Each row of a before or after table is a point. One or more steps were done to the points. Then noise was added and the rows were shuffled. The steps act on columns, c1 being the first. What was done? A step turns or swaps two columns, mirrors them in a line or flattens them onto one, adds a multiple of one to another, or multiplies or shifts one. Angles are multiples of 10 degrees, from the lower column toward the higher: turns from -170 to 170, lines from 10 to 170 but not 90. Use the fewest steps. Two steps may share a column if one is a turn and the other turns, adds or multiplies; they go together, in the order done. Otherwise the lowest column goes first.

Before:
[[-31   3]
 [ 12  10]
 [ 10 -11]
 [-48   5]
 [  4  -4]
 [  6   0]
 [-14 -21]
 [ 26 -19]
 [-17  11]
 [  8  -4]
 [ 28 -16]
 [ -7   5]
 [ 13   5]
 [-22   4]]
After, 14 rows:
[[ 17   4]
 [ 24 -10]
 [-15  -5]
 [ 52  20]
 [ 55  16]
 [  8   4]
 [-34 -11]
 [-45  -4]
 [-96  -5]
 [-28  21]
 [ 12   0]
 [ 20  11]
 [ 26  -6]
 [-62  -3]]
Steps: multiply c1 by 2; multiply c2 by -1

Before (14 x 6):
[[ 12  -2   7 -19  -9  12]
 [ 31  29  36   6  -4  16]
 [ 37  52  23 -20  21 -33]
 [  3 -27 -28  -3  19   3]
 [-58 -16 -44  -7 -33   1]
 [ 28  50  38 -31  49  55]
 [-38  29 -49  19  29 -29]
 [ 21  15  -9  -3  45  20]
 [ -8 -28 -48  53  10  54]
 [-22  52  -1 -19   8 -12]
 [-13 -27  26   3 -25  12]
 [ -4   4 -11  -8 -31  52]
 [-56 -24  44  24 -11  33]
 [ 38  19  -7  46  -9 -26]]
After:
[[-49 -15 -37  34  -1  -4]
 [ 12  -3   9  11 -14   7]
 [ 33  51  20 -16 -23 -18]
 [-15 -26   5  26   8   4]
 [  0   5  -5  33  -4  51]
 [ 33  18  11  -1  48 -20]
 [-30  29 -31 -30  15 -23]
 [-21  49  -8  -6 -20   4]
 [ 21  15   4 -43 -10  24]
 [ 23  51  25 -43 -38  68]
 [  7 -27  -7 -22  -5  -3]
 [ -2 -28 -20 -20  52  47]
 [-59 -22  -1  10  26  29]
 [ 22  28  23   6   6  24]]
Steps: multiply c3 by 0.4; turn c1 and c3 by 20 degrees; add 0.3 times c2 to c6; turn c4 and c5 by 100 degrees

Before (14 x 12):
[[-32 -33 -54 -21  25 -79  54  51 -37  23 -57   0]
 [ 18 -12 -50  19  -9   3 -28 -36 -25 -73 -26  -2]
 [-23 -27 -22   6 -24  21 -47  -3  15 -32 -24  21]
 [ 15  -5 -46  -7 -60   4  -5  11 -13 -36 -32 -16]
 [  7  -1  -2  22   8   9   7  37 -33   3 -31  31]
 [ 20  -8  29 -36  27 -13  -2  11   2  12   0  41]
 [-14  -4 -25  -7  -5 -55 -23  34 -47 -31 -62 -38]
 [-32 -11   6 -19  15 -60  27  61 -28  16  29  49]
 [-27 -23  37  -6  29 -32  41  45   1  30  23  -7]
 [-25  28  12   0  26 -16  16  14  -7  31  12  28]
 [-24  -9 -11 -26 -27  31 -17  -9 -40   2  -4  -4]
 [ 15  14   2  10   1  -5 -32  -6  21  28  23  39]
 [ -4   2  24  12 -41   4 -18 -41   3 -21 -18  37]
 [-31  15 -41 -30 -22   0   0  20 -12 -62 -54 -26]]
After (14 x 12):
[[-19  37 -24 -38 -17   4  -5  12  -3 -38  -6  34]
 [ -2 -12  26 -65  18  53  -1  -6 -40   4  19   8]
 [-13 -35  33 -34   9  39   5  -3  13  46  38  25]
 [-16  -4  -4 -19  -6  29  34  37 -34  -2   5  19]
 [ 14  -6  24 -48  -6 -33  51  34 -47  43  27 -21]
 [-31 -13 -14 -58  -9 -40 -15  63 -29 -26 -27  53]
 [  3  17  47 -70  -2  21  51  21 -15  62  -5  -7]
 [ -6 -30 -49 -45 -10 -12  -9  46  -3 -46 -32   8]
 [-13  18  -2 -31   4  14 -32  -7  22 -18  31  21]
 [-14  -8 -38 -77  -9   6   2  11   5  -9   6  21]
 [  6 -16  45 -23 -19  23  15 -36 -29  82   9 -10]
 [-18   3   0 -25  50  23  10 -41   4  27  14  30]
 [ 10  -7  69 -48  29  26  27   8 -11  38   2 -20]
 [ -8 -45  36 -61 -50 -58  74  51 -38 -30 -23  13]]
Steps: flatten c1 and c12 onto the line at 120 degrees; multiply c2 by 1.3; turn c3 and c5 by 150 degrees; shift c4 by -40; shift c6 by 20; turn c7 and c11 by 70 degrees; turn c10 and c11 by 160 degrees
